Each point is reached from the start by the listed moves, each made once or not at all, plus a little noise. Is the number of moves made odd or even? Then give how often each move was made.

Moves:
(1): [ 12   6 -11  -1 -32]
(2): [ 2 58 -3 -7 15]
Start: [-16  -1  30 -13   8]
Points:
[ -1  60  18 -26  -5] -> even (1, 1)
[-16   0  33 -15  14] -> even (0, 0)

Moves:
(1): [13 -8  5 -1  6 -8 10  5  4 24 10 -7  2 17]
(2): [ -6   8  -9 -11  10  -3   6   0  -7   9  -2 -23  -4   0]
(3): [ -2 -13  13   1   0   0  -1   7  12  -1   1  -2  -7   2]
(4): [ 7  7  0  6 -2 -1 -8  6  4 -5  2 -9 -7  9]
(5): [-5  2 10 20 -8 -2 -7  3  2  1  3 12 -1  0]
(6): [ -3  11  18   5   3  10  -3  15  15 -12   1   7  -6   0]
(7): [  1   2   0 -10 -13  -6   6   0   7  12  11   1   0  -9]
(8): [-7  9 -7 -6 -7 10 -1 15  6  9  1 -6 -9  6]
(9): [-15  -4   2  15   9  -2   5   3  15  -6  -4  18   4   5]
(10): [ -6  -4  -8  10  -5  10 -14 -10  -1   6  13   1   5   4]
(11): [-12   5   1  -4  -6   2 -12   1   7   0   1   7   2  -5]
Start: [-15  -1   1   0   0 -19   1   4  -1   1  11  -1  -2  -4]
Points:
[-39  12  -9  -1 -21 -16 -12  15  18  60  49 -20  -8   6] -> odd (1, 1, 0, 0, 1, 0, 1, 1, 0, 1, 1)
[-40   6  40  32  12 -22 -10  41  49   9  21   1 -21  24] -> even (1, 1, 1, 1, 1, 1, 0, 0, 1, 0, 1)
[-29  -8   7  11   9 -29   2  12  25  16  18  20   4  13] -> odd (1, 0, 0, 0, 0, 0, 0, 0, 1, 0, 1)
[-49  -6  25  21   1   4 -15  39  55  20  32  17 -12  25] -> odd (1, 0, 1, 0, 0, 1, 0, 1, 1, 1, 1)
[-46   5  27  48   5  -8 -22  27  39  -9  25   2 -19  17] -> odd (0, 1, 1, 1, 1, 1, 0, 0, 1, 1, 0)

Moves:
(1): [  4  12   4  -4  -1  -2  -4  12 -10  -6  -5  11  -6  -6   8  12   0  -7
  16   6  12  -6   2  10]
(2): [ -2   0  15 -14   2   5   2   1  -1  -3   3   1   5   7   6  -5   2   1
 -10  -2  -7  -7  10 -10]
(3): [ 6  1  7 -7  2 -4  1  1 -3 -3  8 -6  0 -9 -2  1 -5  7 -6  4  0  1  4  6]
(4): [-15  -1   5  14  -5  -1   1  -3 -15  -5  -4  11   0  -7  -2 -12  -2  -5
   9   1   0   6   5  -5]
(5): [  5  -2  -5  10   4   9  -2  -8  -3   9   2  -5   6  -3   0   0   4   4
  -7  -5   3 -12   7   4]
(6): [  8  -2   9   4   6   7   6  -2   1   5 -16  -3   0   5   0  -1   2   2
   0   3   0   3   4  -3]
(7): [  7   9 -11   5  -4   9   6   5   1   7   4 -10   8 -11   6 -16   6   7
   6  -4   5  14   9  -4]
(8): [  5  -2   1   2   3   1   3   8  -1   4   0   1   0  -2   3   3  -9  -1
   3  -7 -10   6  -4   0]
(9): [-6 -1 -7 -1  5  1  0 -6 11  4  5  5  1 -1  9  0 -5 12  2  7  3  4 -1 -2]
(10): [ -6  -6   4   9   7  -8   6  -2   8   4   2  -8   0   0   6   0  -1 -12
   0  -3   2   3   6  -3]
(11): [ -6   1   2   2  -7  11 -10   6   0  10  -4   2   0   3  -1   4  -2  -3
   1  -1   1   8   6   0]
(12): [ 3  4  9 -2 -9 -7 -1 -1 -6  3 10  2 10  6  1 -5 -4 -5 -1  9 -5  1 -7 11]
(13): [ -1  -2  -9   3  -2  -1  -2   3  -1   2  -4  -1   2   8  -2  -2 -10  -1
   0  -2   6  -3   4   2]
(14): [ -1   1   3   6   1   4  -5   6   3 -10   5  -7   0   3   1  -4  -1  -3
   0   7   6   1  -9   3]
(15): [ 5 -1  4  1  1  3 -5 -2  0  0  1  2 -4 -2  8  1  0 -2  1 -5  9  1  2 -4]
(16): [  2   4  -2  -3  -1   5  -5   6   2  -2  -9   2  12 -11   1   9   2   3
  -2  -1   2   5  -2   2]
(17): [ -3   4  -1  -6   2   5  -7  -6  -2   2   3   5   3 -10   3  -8   1  -7
   1  -6  -7  -1  -1   7]
(18): [  5 -10   0   1  -8  -1   1  -1   6  -5  -2  -2   7   8   0   1  12   2
   3  -5  -4   5   9   3]
(19): [ -5   3  -1  -3   2  -1   6   1  -5   1   2 -11   4   6   1   0   1   3
  -2 -10   3   2   1   0]
(20): [  3  -2  -2  -4  -4   8  -3  -8  -8   6  -8 -13   6  -3   5   8  -2   0
   8  10 -11  -3   4   1]
(21): [  1  -8 -12  -3  14  -5  -1   9   1   5   1   0 -10 -11   8  -4   8   2
  -8  -1  13 -11  -6   6]
(22): [  4  -2 -11   2  10 -10   4  11  -3   0   5   0 -13   7   8  -1  10 -11
  -5   8   3  19   2   1]
(23): [  0  -6   0 -11   0  10   9   2   2  -6   2  -2  -1  -9   0   0   4  -8
  -5   4   3  -7  -2   5]
(24): [ -3   3   4   5  -2  -3   8   2   4   1 -11  -1   0  -2   7  -2  -1   2
  -9  -6  -5   0   0   6]
Start: [  1   5  -2   2  -4 -10  14   1   0  -1   3  -6  -8  -4   2   3  -5   2
 -10 -11   1   0  13   2]
Points:
[  9   5   0  -8 -32  29   5   4  -3   8  14 -30  26 -17  17 -17  10 -14
   6   5 -10  20  23  25] -> even (0, 0, 0, 0, 0, 0, 1, 0, 0, 0, 1, 1, 0, 1, 0, 0, 1, 1, 0, 1, 0, 0, 1, 0)
[-19  16  13  -4  13   9   2   7 -21  14   4   9 -10 -35  46 -10  -2   9
 -21 -31  25 -12  45  20] -> even (1, 1, 1, 1, 1, 0, 0, 0, 1, 0, 1, 0, 0, 0, 1, 0, 1, 0, 1, 0, 1, 0, 0, 1)
[ 14  -6  17  19  13  35  27  15 -18  16   2 -42  -1 -24  40 -18   2 -22
 -14   0   6  35  60  -8] -> even (0, 1, 1, 1, 1, 1, 1, 1, 0, 1, 1, 0, 0, 1, 1, 0, 0, 0, 0, 1, 0, 1, 1, 0)

Moves:
(1): [ -8  -6   4   3   8   0   5   9  11 -10   4  -2  -1  -1  -9   5 -11   5
  -2   6  -2   5   4   1 -12  -5   4]
(2): [  1  -6   5   5   2   4  -2 -10  -9   3  -2   3   6  -7   2   0   0  11
  -2  -3   1   4  -6  -4  -8  10   3]
(3): [ 12  -6  -1   0   4   7  -3  -7   0 -13   5   5   2  -4  -2  -5   1  -5
   5   1  11  -3  -4  -8   6  10  -3]
(4): [-2  0 -1  1 -1 -6  7 -8 -1 -1  9  6 -1 -1  2 17 -2  0 -2 -1  3  0 -3  2
 -2 -3 -4]
(5): [  5  -6   7   0   1   2   1  -1   4  -1   7   3   5   2  -6  -4  -1   1
 -11   4  -2  -1   0  -5   2   0  -5]
(6): [ -8   1 -12   8 -14   4  10  -9 -13  -1  17   9   4  -6  -4  -5   7  -1
   1   9  -5   1  -2   7   1  -6  -4]
(7): [ 10   5   0 -14  -4   6   9  -4   2   2   6  -2 -18  11  -2   1  -3  -1
  12   1   3   6 -18   3   1 -16  -5]
(8): [  6  -3  -9  -3 -12  -6   6 -12   6   1   0  -3   5   3  -4  -8  -2  -1
 -12  -2   6   2   2   9  -9   1  -3]
(9): [-3  4 -3  9 -8  5  1 -4 -2 -2 -3 -2  7  2  8  0 -9 -7 -2 -8  4  5 -5  3
  6  1  1]
(10): [-14   7   7   2  -3   4  -2  -7   0   1  -9   7 -10  -5  -3   2   2  -1
  -4   8   6  13  -6   7   4   5  10]
(11): [  2   9   1  -2   4  -1 -15   5   4  -4   1 -10   7  -1   3   2  -2  -2
   6  -2   2   8  -7  -4   6   2  12]
(12): [ -4   0   0  20  -1  -1 -12   8   8   0  -2   9  -7  -7  -4   2   6  -5
   6  -5   8  -2   4  -8  -1  -3   0]
(13): [ -1  -2  -1  -2   3   3  -1   5  -5  -5   1  -9   4  -4 -10  -5  -1   1
   7   8   1  -1  12  -1  -2  -7 -11]
(14): [  2  -6   7   0  -5  -4  -6   0 -10   5   5  -4   5  -2   4   0  -2  -8
   7   6  -4  -7 -10   2 -10  10  -6]
(15): [  0  -8 -11   7  -8   5   0   0   4  -5 -11  -1   9  -2  -9  -5  -8  -4
   6  -2 -14  13 -10  -1   0  -1  -6]
(16): [ -1 -11   0 -12   7  21  -2   8   5  13  11  -2  -5  -8  12   1 -10   0
  17  -6   7  -2  -5  -1  -3 -13   3]
(17): [  6   2 -12   0   0   6  -4   1   0   1   0   6   5   0  -2   9 -13   2
  -4 -14   5  -2   0  10  -2   2   4]
(18): [  3  -5  -4  -4  13   6   2  -3   0  -7   0   1  12  -6   4 -14  13   4
  -5 -10   4   0  -3  10   3   6  -2]
(19): [ -1  -5  -1   4  -3 -16  -5   6  -3   2  -4  10   1   9   3   7  12  -8
   4   7  15  -6  -1   0  -3   3   8]
(20): [  1  -7   9  -7   1 -15   8   0   2   6   3  -4   2  -7   7  -6  -3   2
   3  -5 -10  -1  -6   2  -6  -1   4]
(21): [ -5 -15  15   8   4   6  -6 -15  -4  10  -5  -7 -14  -3  -8  -4  -2  -3
  -9   2   0  14  -5  -6   4  -1   3]
(22): [ 17   6   1   5   4   1  -5  -2  -8   1  -2  -1  -2 -16   9   6   0   1
   3  -9  -8   7   9   7  -6   3   7]
(23): [ -2  -6   5  -4  -4   6 -14   4  -1 -12   2   2  -1   0   3  -1   2  -7
   0   0   2  -4  -5   4   0   2  -6]
(24): [ 3 -4 10  4 -8 -6  0 -2  3  2  9 -3  0  1  0 -7  7  5 -1  7  8 -6  4  5
  3  5  2]
Start: [ -7  -3   7   1   0  -1   6  -1   7   2  -2  10   3  13   6  -5 -11 -18
  -2  13  -2  10   4  -5  -6  -1   0]
Points:
[ 32 -21  -5   4   9  54 -20 -22  -2 -16  52  40   9 -32  20   5 -13 -20
  23 -20  27  21 -35   7  -8  -8  -1] -> odd (0, 1, 1, 1, 1, 1, 1, 0, 0, 0, 1, 1, 0, 0, 0, 1, 1, 1, 0, 0, 0, 1, 1, 0)
[-38 -34  12  29   3  13  -5   8  18   0  -6  29  -1 -13 -10  20 -20 -17
  27  25  22  34  -8  -9 -33 -15   7] -> odd (1, 1, 0, 1, 0, 0, 0, 0, 0, 1, 0, 1, 1, 0, 1, 1, 0, 0, 1, 0, 0, 0, 0, 0)
[ -4 -54  20   8  -7  27 -29 -18  31  -3  -3  22 -16 -10  -8  -4 -42 -35
  23   0  40  55 -60   0 -27  -5  27] -> odd (1, 1, 1, 0, 0, 0, 1, 1, 0, 1, 1, 1, 0, 0, 1, 1, 1, 0, 1, 1, 1, 0, 1, 0)
[  3 -32  -8   9 -22  35  10 -39 -28 -34  28  19  33  -5   2 -20 -12 -35
  25  15   3  23 -49   9 -11   3 -45] -> odd (0, 1, 1, 1, 0, 1, 1, 0, 1, 0, 0, 0, 1, 1, 1, 0, 0, 1, 0, 0, 0, 0, 1, 0)
[ 19 -48 -11  19   1  47  17 -33   2  -8  33  33  10 -11   3   5 -37 -34
   9  -6  19  46 -38  15 -12 -20  -1] -> even (1, 0, 1, 1, 1, 1, 1, 0, 1, 0, 0, 0, 0, 0, 1, 1, 1, 1, 1, 0, 1, 1, 0, 0)
[  2 -51   9  10  -5 -15  13 -35  11 -17   7  36  43  -8  -7  -6 -24 -20
 -21   8  18  26 -38  19 -42  35   4] -> odd (1, 1, 1, 1, 1, 0, 0, 1, 0, 1, 0, 0, 0, 1, 1, 0, 1, 1, 1, 1, 0, 0, 0, 0)
[-25 -21 -21  -1 -22  38  42 -34  20  -6  21  23   8   0   1 -10 -32 -23
   5   8  11  52 -41  34 -16 -32  -7] -> even (1, 0, 0, 1, 0, 1, 1, 1, 1, 1, 0, 0, 0, 0, 1, 1, 0, 1, 0, 0, 0, 0, 0, 0)
[-44 -42  31  56 -42  -6  -9 -34 -13   0   3  29   3 -18  -6 -10   2 -35
   4  33  16  39 -25   3  -8   1  -1] -> odd (0, 1, 0, 1, 0, 1, 0, 0, 1, 1, 0, 1, 1, 0, 1, 0, 0, 0, 1, 1, 1, 0, 1, 1)
[-15 -23  15  47 -10  -9 -14  -2   2 -20  24  23  28 -26 -14  -1  10 -29
  12  39  10  33  -4  16 -23   6   6] -> even (1, 0, 0, 1, 1, 1, 0, 0, 0, 1, 1, 1, 1, 1, 1, 0, 0, 1, 1, 0, 0, 1, 0, 1)
[-10 -33  11  15   1  26  -9 -16  -6  30  -6  18   4   7  21   6 -35 -23
   2  -8  29  23 -17  -2 -11   1  21] -> even (0, 1, 0, 0, 0, 0, 0, 0, 1, 0, 0, 0, 0, 0, 0, 1, 1, 0, 1, 0, 1, 0, 0, 0)
[  0 -22   7  -1 -37  18   8 -34 -10  13  41  29  19 -26  32   6 -43 -36
  -9  -5   1  18 -28  42 -31  -2   1] -> even (0, 0, 0, 1, 1, 1, 0, 1, 1, 1, 0, 0, 0, 1, 0, 1, 1, 0, 0, 1, 0, 1, 1, 0)
